Rows are points. Examples show where two turns around zero, p and q, send a point. Write where each new point lands after one turn and then the other. Backwards means that the second turn is done in reverse. Each puzzle has new turns, and all numbers are rounded.
(in the rows, 128 means zero)

Turn p:
[125  90] => [157 104]
[139 128] => [134 137]
[120 166] => [ 92 144]
Turn q:
[133 149] => [147 118]
[152  95] => [ 90 114]
[ 99 140] => [147 153]
Where do these land?
p, then q: [108 141] => [125 152]
q, then p: [157 105] => [128  91]
p, then q: [153 145] => [157 119]
p, then q backwards: [ 93 120] => [164 124]

Turn p:
[123 105 122] => [151 123 123]
[105 156 109] => [102 108 104]
[149 155 106] => [103 152 107]
[113  84 155] => [169 109 157]
[150 140 148] => [114 147 150]
Turn q:
[114 162 107] => [153 137  95]
[113 115 123] => [130 108 128]
[168 122 117] => [141 151 160]
[157 129 112] => [146 147 148]
[ 98 104 180] => [ 71  99 122]
[117 136 128] => [128 125 115]
Where do these land?
q, then p: [136 122 169] => [118  87 129]
p, then q: [129 159  96] => [160 106 107]
q, then p backwards: [ 82 137 137] => [ 97 142  95]
q, then p: [146 118 107] => [123 146 151]
p, then q backwards: [146 104 131] => [147 138 107]

Turn p:
[101 107 131  86] => [106 171 143 148]
[194 137 135 130] => [162 127  75 105]
[102 154 116 150] => [116  91 144 143]
[125 131 141 145] => [143 117 139 126]
[118 112 116 128] => [112 134 138 118]
Turn q:
[110 130 112 104] => [132 125 118  96]
[ 94 166 138 101] => [123  95 153  86]
[127 103 130 180] => [113 172 142 159]
[140 109 131 123] => [122 130 108 139]
[148 105 126 137] => [128 141 110 151]
[118 182 116 129] => [158 110 167 107]
[160 100 142 123] => [120 123  97 160]
Where do these land?
p, then q: [134 154 131 144] => [126 147 108 143]
q, then p: [149  77 144 118] => [ 86  92 143 119]
q, then p: [134 143 102 117] => [132 140  99 120]
q, then p: [108 122 175 120] => [115 141 176 136]
p, then q: [115 144  87 142] => [ 96 154 117 106]

Turn p:
[143 110 105 107 131 149] => [151 139 151 132 147 149]
[ 93 135 139 150  74 118] => [103 104  73 126 152 124]
[161 126 146 121 139  95] => [122 155 131  97  98 130]
[ 84 137 163 136  94 140] => [ 86  89  97 142 138 137]
[144 132 112 148 156 167] => [144 147 150 173 127 118]
[143 143  98 100 147 131] => [143 138 169 116 143 116]
[129 113 134 133 156  96] => [145 125 127 110  90 123]
Turn q:
[137 130 150 155  98 145] => [111 113 162 153 131 115]
[110 123 160 101 165 159] => [138 115 127 116  69 151]
[122 133 128 145 130  95] => [102 144 125 114 146 130]
[107 126  95 104 123 133] => [168 147 124 115 132 122]
[140 158 134 153 106 136] => [117 104 158 133 154 128]
[127  93 115 129 117 100] => [120 162 107 139 134 105]
[120 105 100 105 100 160] => [177 139 134 149 121 103]
[164 148 162  94 157  86] => [ 93  89  78  92 120 125]
[124 136 108 165 157 138] => [126 140 136 140 144 175]
Where do these land?
p, then q: [118 107 128 102 149 131] => [125 111 130 151 103 113]
q, then p: [152 118 166 121 164 103] => [154  91 114 131 170 133]
q, then p: [119 135  87 116 112 119] => [130 153 159 114 112 112]
q, then p: [172 125  88 112 148 171] => [172 182 121 161 127 135]
p, then q backwards: [121 108 153 167 110 126] => [155  97 129 117 161 122]
p, then q backwards: [105 146 145 131 110 124] => [154 134 147 129 128 108]
q, then p: [104 178  95 144 126 129] => [110 136 180 140 101 148]
p, then q: [133 107 161 131 104 120] => [170 135 147 132 131 130]

Turn p:
[126 150 103 132 146 151 135 149] => [132 142 104 128 125 155 149 151]
[128 144 154 112 147 116 114  80] => [151 149 172 141 126 107 105 141]
[147 126 116 118 125 102 133  83] => [155 137 156 122 103 103 133 108]
[119 132 114 131 116 158 142 160] => [109 130  89 139 131 146 142 130]
[112 130 127 118 121  81  96  89] => [163 115 174 131 116 132  98 104]
[129 124 122 103 124 160 152 190] => [ 84 122  72 129 110 141 132 151]
[155 105 142 151 131 124  97 141] => [100 115 156  99 150 132 137 125]
[127 101 144 156 146 105 134 143] => [132 102 124  94 156 115 122 133]
[107 113 112 125 116 179 149 151] => [103 152  73 138 136 141 130 118]
[130 155 145 134 107 103 128  93] => [153 115 160 160 127 108 132 119]
Turn q:
[ 84 119 136 137 141 147 115 133] => [151 114 105 145 128  96 136 111]
[141 124 121 105 143 118 105 158] => [126 101 144 109 126 112 127 158]
[171  99 176 119 120 126 128 123] => [ 90 118 181 145 124 130 117 109]
[139  99 111 142 122 134 115 119] => [134 123 144 112 132 134 156 109]
[110 111  88 111 105 127 128 131] => [123 112 101 114 146 142 163 136]
[128 168 132 133 159 142 176 148] => [159 152 124 167 119 140 102 168]
[116 123 141 148  90 134 103 131] => [125 102 114 117 121 136 120  87]
[141 121 142 152 118 110  97 126] => [121 121 142 102 104 123 121 101]
[139 130 147 111 137 178 124 100] => [137 134 150 149 177 118 111 109]
[106 132 108 139 113  92 137 105] => [111 155  93 111 113 135 146 123]
[132 182 106 110 159 100 178 133] => [131 175 109 136 120 141 109 197]
Where do these land?
p, then q: [107 125 112 109 126 164 116 120] => [157 137 108 112 145 132 104 117]
q, then p: [111 147 145 130  92 109 122 145] => [125 142 125 126 124 158 116  87]
q, then p: [123 115 125  93 145 139 137 122] => [144 110 114 108 142 127 126 152]
q, then p: [112 147 140 128 137 129 120 103] => [152 125 151 129 117 144 131 132]
p, then q backwards: [148 160 136 197 140  92 155 155] => [113  86  71  97 138 161 110 165]
p, then q: [109 126 114 157 125  94 126 120] => [118 139 172 129 145 126 140 125]
p, then q: [124 123  89 106 143 119 120 124] => [118 115 128 119 162 151 109 122]
q, then p: [225 107 135 124 133 152 137 135] => [ 76 137 140 152 180  94  94 174]
q, then p: [107 119 142 129 139 132 109 134] => [141 112 139 112 122 117 126 111]
q, then p: [115 111 143 108 100 151 138 121] => [152 150 119 107 158 128 123 121]

Turn p:
[131 117 110 149 135  90 151 153  91] => [129 110 107 125 178 154 158 123 119]
[108 113 133 160 151 136 142 128 158] => [122 155 107 138 113 113 165 142 134]
[150 117 177  87 132 122 144 146 110] => [134  83 128 137 125 145 104 179 122]
[130 123 102 111 112 156 132  93 115] => [ 86 125 156 114 127 114 114 110 128]
[176 137 103 101 169  88 128 123 107] => [138  81 143 178 172 124 124 109 138]
[117 151 115 151 139 120 143  99 161] => [128 157 117 145 129  86 141 113 110]
[140 156 160 154 101 161 112 104 134] => [146 141 160 109  83 119 129 124  91]
[ 95 128 121 153 109 157 124 127  93] => [103 159 142  98 127 161 139 121 112]
[161  82 158 109 131 150 147 161 130] => [127  84 132 113 113 133 141 182 158]
[116 121 115 103 103  87  99 132 139] => [139 118  92 122 130 135  91  96 144]
[114 143 121 127 135 140 133 170 156] => [153 160 123 120 141 120 127 152 155]
[ 99 147 120 131 119 130  81  99 141] => [128 163 128 136  99 132 104  85 125]
Turn q:
[ 89 156 164 112 122 126 103  86  98] => [139 140 161 101 102 147  70 117 106]
[114 167 157 141 121 137 119 134  87] => [136  98 159 119 111 168 111 124 107]
[134 108  93 113 178 112 144 163 164] => [109 128 114 159 181  92 135 159 156]
[135 136 167 153 111 152 139 108 147] => [160 139 125  89 123 157 146 123 135]
[158 113 100  95 123 152 147 159 149] => [132 132 107 171 117 113 156 153 164]
[162 114 113 123 147 116 107 135 135] => [143 118 109 151 146  97 131 119 123]
[133 130  77 137 131 129 130 128 146] => [115 146 123 147 138 107 157 148 108]
[ 94 115 157 150 119 140 116  98  83] => [117 140 135 109 117 174  99  86 107]
[135 132 145 137 108 111 156 103 112] => [119 118 106  91 105 138 124 129 120]
[126 110 108 120 121 104 118 165 158] => [110 123 142 142 141  86 150 122 153]
Where do these land?
p, then q: [120 137 139 119  92 113 152  97  97] => [107 131 134 157 118 141  85 102 113]
q, then p backwards: [126 130 124 158  94 139 119  85 120] => [107 139 143 173  99 133 115 113 121]
q, then p: [169 132  75 132 135  92 103 124 158] => [134  98  92 148 185 144 150 113 106]
p, then q: [140  88 110 135 122  95 118 127 159] => [106 164 100 121 129  92 146 136 123]
p, then q: [156 134 139 125  92 115 129 127 173] => [124 112 104 132 106  75 126 111 126]
p, then q backwards: [132 131 160 141 153 150 155 153 106] => [125 172 105 141 136 154 150 138 141]
p, then q: [ 79 147 127 129 154 148 144 158 112] => [144 108 167 145 148 156 134 167 124]
q, then p: [ 92 130 131 107 187 176 156 147 115] => [162 184 159 134 100 139 162 147 162]
q, then p: [154 114 111 133  96 125 108 149 130] => [111 112 104 116 136 107 146 120  98]
q, then p backwards: [112 140 158 113 118 108 101 103 122] => [137 152 128 112  87 142 106 118 136]
q, then p: [122 121 155  94 142 171 140 136 110] => [153 149 154 107  93 110 143 119 151]
q, then p: [133 133 107 150 150 102 112 130 135] => [117 117 117 159 147 152 140 130 121]
